Each wall is flat, endless, passes through zero and stands at right angles to its row. A trip goes straight from one point to another. List the walls that it crosses, first one first.

Walls:
(1): [ 0.28 -0.12 -0.16]
(2): [0.48 0.11 0.34]
(3): [-0.48  0.41  0.32]
(4): [-0.62 -0.15  0.45]
(5): [ 0.17 -0.18 -0.06]
(6): [-0.56  0.25 -0.32]
(7): [-0.37 -0.38 -0.20]
Trips:
[ 0.03  0.43 -0.10] to [-0.71  0.00 -0.56] => 2, 7, 4
[-0.72  0.05 -0.54] to [-0.35  0.05 -0.09] => none
[ 0.03  0.39 -0.30] to [0.07 0.34 0.27] => 1, 2, 6, 4
[-0.14  0.55 -0.25] to [-0.40 -0.44  0.32] => 4, 7
[-0.28  0.56  0.63] to [-0.47  0.04  0.32] => 2, 7

Walls:
(1): [ 0.40 -0.51 -0.28 -0.08  0.64  0.02  0.15  0.46 -0.18 -0.42 -0.13]
(2): [ 0.48 -0.18 -0.16  0.20  0.44 -0.68 -0.27 -0.14 -0.23  0.17 -0.05]
(3): [ 0.16  0.05  0.08  0.73 -0.21 -0.23 -0.48  0.14  0.07  0.54  0.66]
(4): [-0.09  0.30  0.23 -0.60 -0.47  0.26 -0.03 -0.51  0.37 -0.35  0.32]
(5): [ 0.20 -0.07 -0.81  0.35 -0.15 -0.26 -0.06  0.02 -0.06 -0.01 -0.52]
Trips:
[ 0.17 -0.44 -0.24 -0.30  0.49 -0.15  0.20 -0.39 -0.01 -0.40 -0.03] to [-0.52 -0.09 -0.21  0.05  0.10  0.02  0.13  0.28  0.15  0.22 -0.64] => 4, 2
[ 0.17  0.41 -0.62  0.62 -0.04 -0.37  0.22  0.44  0.90 -0.56  0.21] to [-0.26 -0.38 -0.63 -0.03 -0.13  0.23  0.33 -0.07  0.06  0.00 -0.18] => 2, 3
[-0.07  0.26 -0.40 -0.68  0.17 -0.15  0.31  0.50  0.41  0.36  0.26] to [ 0.09  0.05  0.03 -0.02 -0.17  0.04  0.69 -0.10 -0.41  0.20  0.00] => 4, 1

Walls:
(1): [-0.13 -0.61  0.29 -0.09 -0.51  0.25 -0.30  0.00 -0.53 -0.36 -0.59 -0.07
 -0.18 -0.05 -0.11  0.35  0.49 -0.32 -0.57  0.37  0.11 -0.53  0.31  0.44
 -0.02  0.23 -0.86  0.21 -0.40 -0.21 -0.57  0.05]
(2): [-0.07  0.00 -0.05 -0.75  0.46 -0.21 -0.23 -0.37  0.09  0.70  0.24  0.52
 -0.38 -0.02  0.72 -0.21  0.13  0.45  0.04  0.18 -0.29  0.34 -0.05  0.81
  0.56 -0.02 -0.13  0.50  0.21 -0.79 -0.12 -0.87]
(3): [-0.20  0.25 -0.13 -0.06  0.75 -0.06 -0.16  0.31  0.35 -0.19  0.18 -0.53
  0.14 -0.09  0.41  0.20  0.27  0.35 -0.32  0.21  0.41 -0.46 -0.06 -0.31
  0.01  0.30 -0.48 -0.18 -0.20 -0.01 -0.04 -0.49]
(4): [-0.54 -0.43  0.30  0.10  0.30 -0.27  0.26 -0.11 -0.19 -0.29 -0.18 -0.18
 -0.21  0.53 -0.11 -0.33 -0.63  0.21 -0.30 -0.23  0.22 -0.89 -0.30  0.03
  0.09  0.27  0.14 -0.40  0.40  0.32 -0.16 -0.39]
(5): [ 0.28  0.54  0.10 -0.44 -0.18  0.10 -0.28  0.16  0.19 -0.21 -0.51  0.06
  0.11 -0.93  0.73  0.32  0.22  0.88 -0.01  0.50  0.07 -0.63 -0.41 -0.19
  0.14  0.08  0.02 -0.31 -0.47  0.06  0.13 -0.02]
(6): [-0.24  0.88  0.20 -0.19 -0.34  0.13 -0.04 -0.05 -0.19  0.14  0.52  0.26
 -0.37 -0.27  0.06 -0.20  0.17 -0.13  0.11  0.73 -0.50 -0.32  0.01  0.39
  0.46 -0.05  0.18 -0.08  0.69  0.04 -0.33 -0.15]
(7): [-0.17 -0.55  0.18 -0.31 -0.23  0.40  0.32  0.12 -0.08  0.64  0.58 -0.26
  0.52  0.03  0.15 -0.01  0.09 -0.01  0.25  0.38  0.13 -0.41  0.39 -0.40
 -0.40 -0.36  0.14  0.11 -0.13  0.00 -0.67 -0.46]
(8): [-0.59 -0.49  0.18 -0.19 -0.28 -0.17  0.82  0.09 -0.33 -0.13  0.27  0.45
 -0.34  0.24 -0.62 -0.02 -0.20 -0.53 -0.15 -0.15  0.05 -0.09  0.37 -0.13
  1.13 -0.24  0.04  0.51  0.12 -0.07  0.29  0.53]
Trips:
[-0.17  0.42  0.39 -0.02 -0.22 -0.69  0.39  0.22 -0.65  0.63 -0.24  0.27
 -0.03  0.94  0.61 -0.32 -0.14 -0.19  0.33  0.23  0.14  0.03 -0.92 -0.27
  0.01 -0.74 -0.37 -0.06 -0.05 -0.10  0.59 -0.13] to [-0.49 -0.04 -0.24 -0.48  0.26  0.11  0.54 -0.34  0.33 -0.08 -0.04 -0.50
  0.14 -0.04  0.71  0.15  0.58  0.27 -0.21 -0.14  0.07  0.94 -0.16  0.31
  0.42  0.03 -0.20  0.01  0.41 -0.24  0.22 -0.26] => 3, 4, 5, 6, 8
[-0.14  0.57 -0.12 -0.52  0.38  0.13 -0.04  0.48  0.32  0.37 -0.25 -0.55
 -0.32 -0.27 -0.14  0.12  0.60  0.24 -0.02 -0.20 -0.51 -0.01  0.45 -0.24
 -0.67 -0.65  0.03  0.56  0.36 -0.27 -0.34 -0.40] to [-0.16  0.39  0.03 -0.56 -0.05  0.03 -0.42 -0.30 -0.31 -0.20  0.09  0.09
  0.16 -0.09  0.14 -0.23  0.08  0.49  0.37  0.19  0.71  0.52  0.17  0.48
  0.28  0.03  0.11  0.37 -0.46  0.00  0.73  0.36] => 7, 3, 8, 6
[ 0.05  0.16 -0.16  0.11  0.41  1.32 -0.01 -0.67  0.32  0.04 -0.56  0.61
  0.94 -0.55 -0.38  0.18  0.45 -0.57 -0.11  0.17  0.32  0.41  0.35 -0.56
 -0.20 -0.18 -0.25 -0.19  0.14 -0.13  0.12 -0.36] to [-0.73 -0.51 -0.75  0.03 -0.16  0.34  0.68 -0.13  0.35  0.14  0.92  0.00
 -0.15  0.08  0.64  0.15  0.34  0.00 -0.15  0.02  0.19  0.16  0.12  0.09
 -0.23  0.16  0.55 -0.55  0.39 -0.35 -0.14  0.07] => 5, 1, 2, 6, 8, 4

Walls:
(1): [-0.14 -0.79  0.73 -0.14 -0.63 -0.21  0.36  0.42 -0.58 -0.05  0.51 -0.18
 -0.05 -0.44 -0.35 -0.42  0.05 -0.01 -0.52  0.33 -0.04 -0.50  0.23 -0.02
  0.55  0.13  0.25 -0.36  0.78  0.95 -0.03 -0.26  0.03  0.18  0.05 -0.34
 -0.27 -0.57  0.08 -0.09  0.23  0.02  0.02  0.01  0.14  0.30  0.34  0.33]
(2): [-0.53 -0.25  0.12 -0.74  0.04 -0.35  0.12 -1.19 -0.11 -0.38  0.78 -0.30
 -0.17  0.54 -0.32  0.40  0.11 -0.02  0.26  0.60  0.26  0.42 -0.01  0.13
 -0.28  0.50 -0.19 -0.13 -0.18 -0.37 -0.17 -0.41 -0.21  0.38 -0.27  0.01
 -0.56  0.22  0.54 -0.54 -0.01  0.03 -0.33 -0.13  0.05  0.13  0.03  0.04]
(3): [-0.12  0.42 -0.34  0.47  0.07 -0.43 -0.35 -0.16 -0.16 -0.74  0.16  0.05
  0.61 -0.24 -0.12  0.34  0.48  0.28  0.06  0.51  0.37  0.19  0.19  0.32
  0.68 -0.55  0.61 -0.13  0.08  0.29  0.18  0.06 -0.25 -0.01 -0.38  0.22
 -0.46 -0.05 -0.21  0.35  0.09  0.67  0.15  0.11 -0.19  0.23 -0.12  0.20]
(4): [ 0.50  0.28 -0.12  0.28 -0.03 -0.43  0.31  0.29  0.56 -0.90 -0.04  0.06
 -0.50  0.46 -0.44  0.00 -0.21  0.17  0.35  0.08  0.35 -0.11 -0.21 -0.11
  0.33 -0.04 -0.17  0.14  0.33 -0.90 -0.30 -0.18 -0.09  0.23  0.55 -0.51
 -0.37  0.49  0.18 -0.85 -0.29  0.12 -0.23 -0.41  0.37  0.06 -0.32  0.41]
(5): [ 1.05  0.09 -0.06  0.10 -0.56  0.52 -0.51 -0.13 -0.15  0.10  0.10  0.06
  0.33 -0.18  0.61 -0.14 -0.08 -0.88  0.46  0.05  0.60  0.21 -0.06 -0.16
  0.25 -0.28 -0.14 -0.02  0.07  0.15 -0.37  0.14  0.28 -0.37 -0.15 -0.30
  0.16  0.03  0.30  0.44 -0.30 -0.29 -0.40  0.28  0.32 -0.26 -0.31  0.65]
(6): [ 0.20 -0.01 -0.48 -0.17  0.41  0.55  0.22  0.23 -0.35 -0.57 -0.17  0.77
 -0.37 -0.24 -0.38  0.10 -0.08  0.61  0.15 -0.32  0.94 -0.22 -0.07 -0.08
  0.06  0.77 -0.35 -0.17  0.06 -0.02 -0.18 -0.18 -0.04 -0.27 -0.53  0.66
  0.67 -0.17  0.10 -0.19  0.68  0.08 -0.32  0.47 -0.08 -0.15  0.01 -0.44]
(7): [-0.01  0.31 -0.19 -0.46  0.41 -0.33 -0.10  0.12  0.02 -0.29 -0.64  0.90
 -0.77  0.38  0.38  0.19  0.43  0.16  0.03  0.52 -0.58 -0.25 -0.11  0.08
  0.28 -0.57  0.57 -0.14 -0.44 -0.02 -0.86 -0.72 -0.24  0.12 -0.11 -0.13
  0.22 -0.20 -0.07  0.04 -0.60  1.32  0.27  0.01 -0.55 -0.31  0.51 -0.12]
(8): [-0.34 -0.20 -0.34  0.30  0.74 -0.41  0.11 -0.21  0.12 -0.22 -0.16  0.41
  0.17 -0.23  0.05  0.32 -0.25 -0.30  0.28  0.02 -0.10 -0.20 -0.16  0.27
  0.26  0.40 -0.34  0.14 -0.38 -0.28  0.19 -0.38  0.19  0.32 -0.19  0.31
 -0.41  0.52  0.34  0.13 -0.16  0.00  0.91 -0.36  0.09  0.26 -0.21  0.06]
Trips:
[ 0.12 -0.08  0.33  0.63  0.13 -0.24  0.03 -0.06  0.68 -0.97 -0.09  0.69
 -0.10  0.19 -0.26 -0.45  0.25  0.03 -0.52 -0.69 -0.30 -0.29  0.10  0.14
 -0.29  0.48  0.24 -0.19 -0.03 -0.31 -0.17  0.80  0.21  0.49  0.67 -0.11
  0.15  0.43 -0.13  0.28  0.59 -0.16 -0.56  0.14  0.78 -0.20  0.18  0.24] to [-0.15 -0.15 -0.28 -0.05 -0.01 -0.25 -0.09  0.17 -0.46 -0.19  0.11  0.41
 -0.21 -0.17 -0.36  0.13 -0.97 -0.01  0.62 -0.21  0.64  0.10  0.22  0.19
 -0.10  0.47 -0.21 -0.36  0.42 -0.41 -0.05  0.48 -0.21  0.21 -0.41  0.39
 -0.04  0.24  0.42 -0.49  0.08  0.08 -0.34  0.10 -0.15  0.31  0.03 -0.12] => 8, 2
[ 0.17  0.46 -0.65  0.13  0.59  0.86 -0.17 -0.33 -0.50 -0.55  0.01  0.09
  0.25 -0.05 -0.04  0.55 -0.36 -0.42 -0.80 -0.51  0.05  0.11  0.02 -0.02
 -0.22 -0.55 -0.11  0.32  0.12 -0.42 -0.22  0.03  0.64  0.05 -0.15  0.30
  0.35  0.52 -0.19 -0.25  0.44  0.00 -0.17  0.30 -0.37  0.81 -0.68 -0.41] to [-0.26  0.75 -0.28 -0.23 -0.19  0.37  0.54 -0.24 -0.22  0.05  0.98  0.07
  0.06  0.08  0.35  0.03 -0.17  0.18 -0.42 -0.06  0.27 -0.17  0.92  0.27
  0.43 -0.01  0.36  0.16 -0.04 -0.05  0.20 -0.31 -0.39 -0.32 -1.09  0.22
 -0.66  0.13  0.18 -0.32  1.04 -0.30  0.03  0.36  0.46 -0.17  0.15 -0.22] => 2, 5, 8, 1
[-0.53 -0.26  0.31  0.36 -0.18 -0.21  0.02  0.40 -0.26 -0.33 -0.14  0.43
  0.19  0.00 -0.07  0.45 -0.16  0.38  0.04  0.20 -0.06 -0.28 -0.44 -0.63
  0.09  0.36  0.16  0.21 -0.12  0.12 -0.66  0.05 -0.07 -0.38 -0.06  0.33
 -0.06 -0.07  0.24 -0.26 -0.90 -0.80 -0.14  0.59 -0.26 -0.55 -0.78  0.12] to [ 0.04 -0.07 -0.14 -0.04  0.03 -0.45  0.53 -0.04  0.73 -0.14 -0.57 -0.62
  0.26 -0.48 -0.35 -0.21 -0.15 -0.18 -0.24  0.00 -0.47 -0.36  0.15 -0.31
  0.19 -0.57 -0.25  0.94  0.63  0.59  0.24 -0.35 -0.59  0.41  0.33  0.05
  0.11 -0.47 -0.13 -0.31  0.48 -0.17 -0.27  0.24 -0.16  0.14  0.77 -0.06] => 5, 8, 7, 6
[-0.76 -0.02 -0.31  0.17  0.76  0.03  0.51 -0.32 -0.45  0.20  0.33 -0.44
  0.36  0.03 -0.22 -0.46  0.55 -0.18  0.42 -0.08 -0.25  0.38  0.24  0.15
 -0.73 -0.33  0.22 -0.26  0.42  1.02  0.12 -0.26 -0.52 -0.13 -0.34 -0.53
 -0.15  0.15  0.46 -0.41  0.18 -0.01  0.32  0.57  0.33  0.00 -0.39  0.36] to [-0.08 -0.46 -0.57 -0.45 -0.18 -0.29  0.26  0.39  0.22 -0.25 -0.08 -0.48
  0.02 -0.82 -0.63  0.34 -0.42  0.47 -0.35 -0.53 -0.13 -0.81 -0.64 -0.56
 -0.76  0.15 -0.18  0.12  0.24 -0.14 -0.01 -0.24  0.13  0.15  0.00  0.46
 -0.19  0.49 -1.16 -0.54 -0.53 -0.21 -0.05 -0.26 -0.25 -0.04 -0.03  0.03] => 3, 6, 4, 2

Walls:
(1): [-0.13  0.19 -0.33 -0.24 -0.20  0.39 -0.10 -0.27  0.50  0.06  0.19  0.62
  0.60 -0.35  0.14 -0.24 -0.35 -0.21 -0.15  0.37  0.38  0.25 -0.84  0.19
 -0.42 -0.28  0.43  0.26  0.06 -0.12 -0.40  0.34 -0.12 -0.03  0.07 -0.27
 -0.05  0.31 -0.09  0.55  0.55  0.05 -0.04 -0.07 -0.56 -0.03 -0.10  0.56]
(2): [ 0.02  0.18  0.62  0.68 -0.38 -0.02  0.14 -0.05  0.56  0.49  0.24 -0.04
  0.23 -0.17  0.12 -0.15  0.01  0.02  0.06  0.31  0.03 -0.14  0.23  0.51
 -0.03  0.15  0.30 -0.17  0.12  0.21 -0.13  0.40  0.49  0.42 -0.43  0.21
  0.48 -0.05  0.52 -0.45 -0.73  0.72  0.14 -0.33 -0.79  0.24 -0.10  0.03]
(3): [-0.14 -0.08 -0.11  0.64 -0.28  0.55  0.46 -0.34 -0.34  0.04  0.03 -0.35
  0.31 -0.20 -0.62 -0.39  0.71  0.50 -0.09  0.06  0.62 -0.49 -0.28  0.31
  0.12  0.21  0.41  0.20 -0.04  0.28 -0.11 -0.37 -0.04  0.05  0.03  0.45
  0.28  0.05 -0.04 -0.42  0.33  0.66  0.42 -0.01 -0.27  0.18 -0.26  0.16]
(4): [-0.50 -0.69 -0.05  0.25 -0.40 -0.11 -0.06  0.58  0.58 -0.30  0.10  0.68
  0.19  0.11 -0.17  0.19 -0.35  0.28 -0.43 -0.24 -0.12  0.30 -0.19  0.03
  0.36  0.31 -0.45  0.03 -0.08 -0.20 -0.84  0.62  1.31  0.10  0.03  0.29
  0.17  0.19 -0.05 -0.04 -0.49  0.09 -0.26 -0.10 -0.26  0.03  0.43  0.05]
(5): [-0.25  0.63 -0.17  0.13  0.47  0.30 -0.27 -0.49  0.43 -0.22  0.01 -0.24
  0.54 -0.15  0.58 -0.40 -0.15 -0.56 -0.12  0.07  0.24  0.52  0.06 -0.35
  0.03 -0.13 -0.80 -0.45  0.47  0.01 -0.78  0.21  0.14 -0.35  0.40 -0.22
 -0.87 -0.47  0.54 -0.25  0.11 -0.34  0.13 -0.14 -0.19  0.07 -0.11  0.12]
(6): [ 0.45 -0.30  0.09 -0.11  0.12  0.28 -0.64  0.46  0.27 -0.20 -0.05 -0.46
 -0.22 -0.10 -0.04 -0.08 -0.33  0.31  0.10  0.04  0.36  0.38 -0.28  0.10
 -0.57  0.52 -0.02 -0.20  0.18 -0.33 -0.33  0.10  0.59  0.06  0.24 -0.34
 -0.13  0.39  0.42 -0.14 -0.73 -0.27  0.54  0.55  0.28 -0.04 -0.55  0.09]
(7): [-0.47  0.03  1.17 -0.59  0.31 -0.80 -0.17  0.23 -0.77  0.29 -0.35 -0.45
  0.84 -0.27 -0.09  0.10 -0.39  0.41 -0.37 -0.22 -0.83 -0.12  0.32  0.33
 -0.26 -0.40  0.11  0.60 -0.43 -0.24 -0.04  0.02  0.00 -0.35  0.40  0.79
 -0.52  0.18  0.16 -0.20  0.25  0.02  0.20  0.27  0.09  0.02  0.51 -0.08]
(8): [-0.46 -0.71 -0.01 -0.35  0.34 -0.73 -0.32  0.72  0.30  0.29  0.33  0.14
 -0.01  0.31 -0.33  0.08  0.31 -0.50  0.09 -0.12  0.07  0.23  0.24 -0.33
 -0.17  0.40 -0.38 -0.17  0.23 -0.21 -0.06  0.16  0.32  0.49 -0.05  0.12
 -0.92  0.76 -0.33 -0.08  0.64 -0.26  0.23  0.01  0.01  0.22  0.13 -0.15]
Trips:
[ 0.05  0.31 -0.18  0.67 -0.47 -0.07 -0.07 -0.90  0.45  0.25  0.18  0.27
  0.09 -0.06 -0.23 -0.19 -0.06  0.07 -0.11 -0.16 -0.27  0.12  0.40  0.29
  0.48 -0.65  0.18  0.17 -0.13  0.58 -0.28 -0.34  0.23  0.04 -0.16 -0.14
 -0.22 -0.69 -0.03  0.90  0.16 -0.34  0.04  0.64  0.93 -0.10  0.09 -0.20] to [ 0.08 -0.47 -0.16 -0.02  0.87 -0.05  0.28 -0.42  0.13  0.96  0.23  0.17
  0.84 -0.32 -0.27  0.21 -0.24  0.42  0.74 -0.68  0.00 -0.19 -0.13 -0.25
  0.16 -0.99  0.41 -0.56  0.18  0.34 -0.03 -0.26  0.10  0.10  0.27 -0.62
 -1.12 -0.66 -0.40 -0.38  0.53  0.24  0.65 -0.12 -0.65  0.19 -0.11 -0.01] => 3, 7, 8
[ 0.32  0.12  0.75  0.59  0.03 -0.44  0.06 -0.46  0.03 -0.20 -0.42 -0.17
 -0.01  0.52 -1.02  0.02  0.31  0.55  0.12 -0.01  0.58 -0.31  0.34 -0.07
 -0.40 -0.30  0.07  0.31 -0.49 -0.15  0.39  0.41 -0.18 -0.24  0.24  0.31
  0.36 -0.61  0.17 -0.35 -0.21 -0.02 -0.18  0.40 -0.40  0.35  0.53  0.60] to [-0.31 -0.51  0.39 -0.57 -0.02  0.54  0.05 -0.31 -0.68 -0.58 -0.03 -0.43
 -0.17 -0.51 -0.06 -0.07 -0.08 -0.53 -0.25  0.01 -0.30 -0.37 -0.78 -0.59
 -0.25 -0.02  0.25  0.20 -0.82 -0.05  0.53 -0.47 -0.75 -0.37 -0.07  0.57
  0.23 -0.03 -0.02  0.44 -0.33  0.02 -0.66 -0.48 -0.37  0.49  0.41  0.00] => 2, 1
[-0.18  0.10  0.36 -0.39  0.14  0.32 -0.63 -0.60 -0.21 -0.08  0.31  0.84
  0.05  0.64 -0.05 -0.46  0.18 -0.20  0.42 -0.22  0.27 -0.61 -0.28 -0.13
  0.01 -0.69 -0.02  0.03 -0.17  0.58  0.28  0.05  0.04  0.82 -0.27  0.29
 -0.01 -0.19  0.14 -0.05  0.18 -0.02  0.67 -0.24  0.70  0.38  0.24  0.56] to [ 0.30 -0.43 -0.45  0.40 -0.36 -0.03 -0.45  0.04 -0.09  0.16 -0.21  0.01
 -0.20 -0.20  0.40 -0.80  0.42 -0.16  0.02 -0.50  0.56 -0.21 -0.27  0.05
  0.74 -0.64  0.41  0.36  0.14  0.02 -0.21  0.10  0.16 -0.33 -0.04 -0.14
 -0.65 -0.01  0.83 -0.86 -0.20  0.35 -0.42 -0.53 -0.13 -0.22 -0.01 -0.22] => 5, 2, 8, 4, 1

Walls:
(1): [ 0.21 -0.35  0.36 -0.36 -0.10  0.11  0.38 -0.15 -0.25  0.36  0.13 -0.81
 -0.06  0.27  0.35  0.04 -0.64  0.10 -0.03 -0.34 -0.48 -0.25  0.09 -0.08
  0.17  0.16 -0.14  0.11  0.45  0.37 -0.03  0.15  0.41 -0.33 -0.21 -0.56
  0.02 -0.43 -0.19 -0.77 -0.39  0.05  0.21 -0.61  0.67  0.36 -0.88 -0.18]
(2): [ 0.15  0.25  0.49  0.78 -0.22  0.17  0.40  0.32  0.18 -0.04 -0.95 -0.16
 -0.02  0.60  0.28  0.03  0.06 -0.38  0.08 -0.33 -0.19  0.34  0.84 -0.52
 -0.13 -0.14  0.13 -0.05 -0.47  0.19 -0.39 -0.34  0.03  0.14 -0.11 -0.02
  0.39 -0.41  0.50 -0.07  0.56 -0.17 -0.53 -1.07  0.32  0.19  0.45 -0.46]
(3): [-0.02 -0.53 -0.06 -0.07  0.18  0.21 -0.04 -0.31 -0.05 -0.17 -0.12  0.09
  0.05 -0.15  0.01 -0.07  0.11 -0.23 -0.48 -0.15 -0.07 -0.12 -0.11  0.10
  0.41  0.48 -0.12  0.34  0.43  0.24 -0.03  0.30  0.05  0.07 -0.32 -0.44
  0.03  0.34  0.06  0.37  0.03  0.22  0.73 -0.65 -0.20  0.21  0.10  0.15]
(4): [ 0.02  0.22  0.43 -0.37 -0.41  0.01  0.18 -1.03  0.15 -0.56  0.47  0.29
 -0.21 -0.35 -0.24 -0.14 -0.20 -0.18 -0.41 -0.33 -0.29 -0.31  0.36 -0.25
 -0.86 -0.29  0.30  0.08 -0.11 -0.10 -0.25  0.27 -0.12 -0.15  0.48  0.19
 -0.49  0.48  0.17  0.30  0.29 -0.83 -0.39  0.60 -0.42  0.13 -0.57 -0.29]
(5): [ 0.20 -0.03  0.08  0.49  0.04  0.23 -0.21  0.16  0.17 -0.43 -0.15  0.03
  0.14 -0.94  0.08 -0.01  0.15  0.69 -0.44 -0.23 -0.23 -0.26  0.11 -0.40
  0.15  0.22 -0.19  0.28  0.39  0.15 -0.67  0.38  0.29 -0.29 -0.01 -0.19
 -0.43  0.50  0.80  0.04 -0.20 -0.03  0.76 -0.65 -0.18 -0.32 -0.19 -0.32]
Trips:
[ 0.21  0.11 -0.08  0.00 -0.51  0.72  0.43 -0.03  0.09  0.35  0.24  0.43
 -0.16 -0.72 -0.22  0.01 -1.07  0.50  0.30 -0.20  0.22  0.71  0.47  0.43
 -0.28 -1.00 -0.17 -0.19  0.06  0.36 -0.44 -0.33  0.61  0.44 -0.11 -0.42
 -0.02 -0.38  0.13 -0.45  0.21 -0.35  0.34 -0.05 -0.09 -0.08  0.24 -0.26] to [ 0.76  0.20 -0.13 -0.22 -0.13 -0.44 -0.30 -0.31 -0.24  0.03 -0.17 -0.37
  0.13  0.36 -0.08 -0.03 -0.22  0.22 -0.66  0.21  0.29  0.19  0.09  0.08
  0.03  0.41  0.02  0.43  0.39  0.65 -0.32 -0.45  0.45 -0.15  0.22  0.03
 -0.65 -0.52  0.35  0.43 -0.36  1.09 -0.15  0.63 -0.41  0.85  0.63  0.62] => 4, 2, 3, 5, 1
[-0.62 -1.00 -0.06 -0.34  0.06  0.03 -0.15 -0.59 -0.44  0.22  0.10  0.29
 -0.11 -0.48 -0.15 -0.05 -0.49 -0.45 -0.99  0.33  0.42  0.12 -0.19  0.61
 -0.19 -0.15 -0.28  0.33 -0.24 -0.15  0.00  0.22  0.00 -0.16  0.12 -0.31
 -0.27 -0.11  0.11  0.12 -0.27 -0.04 -0.35  0.73  0.77 -0.56 -0.14 -0.06] to [ 0.18 -0.39 -0.45  0.54  0.19  0.13 -0.12 -0.06 -0.37 -0.34  0.21  0.37
  0.07 -0.11  0.05  0.16 -0.02  0.53 -0.10  0.25  0.17  0.33 -0.18 -0.73
 -0.01  0.70  0.04 -0.01  0.23  0.58  0.40 -0.17 -0.20  0.05 -0.14 -1.12
  0.39  0.53 -0.35 -0.06  0.12  0.03 -0.12  0.34 -0.31 -0.12  0.19  0.35] => 1, 5, 4
[ 0.12  0.01  0.43 -0.15 -0.27  0.19  0.36 -0.31  0.11  0.12 -0.33 -0.29
 -0.16 -0.05 -0.46 -0.37  0.11  0.11 -0.33  0.04 -0.11  0.42  0.38 -0.10
 -0.12  0.43  0.18  0.22  0.36  0.41  0.14  0.72  0.19  0.54  0.12  0.39
 -0.11  0.28  0.45 -0.08 -0.16 -0.17  0.39 -0.06  0.64 -0.67  0.49  0.16] to [ 0.22  0.69  0.71 -0.37 -0.10 -0.43 -0.03  0.53  0.43  0.23  0.23  0.00
 -0.54 -0.18  0.68  0.01 -0.05  0.06 -0.80  0.68  0.44  0.15 -0.03  0.43
  0.47 -0.25  0.48  0.15 -0.04 -0.42 -0.29  0.51 -0.26  0.69  0.02  0.17
  0.51  0.57  0.15  0.32 -0.55  0.02  0.48  0.35 -0.28  0.35  0.20 -0.01] => 1, 2
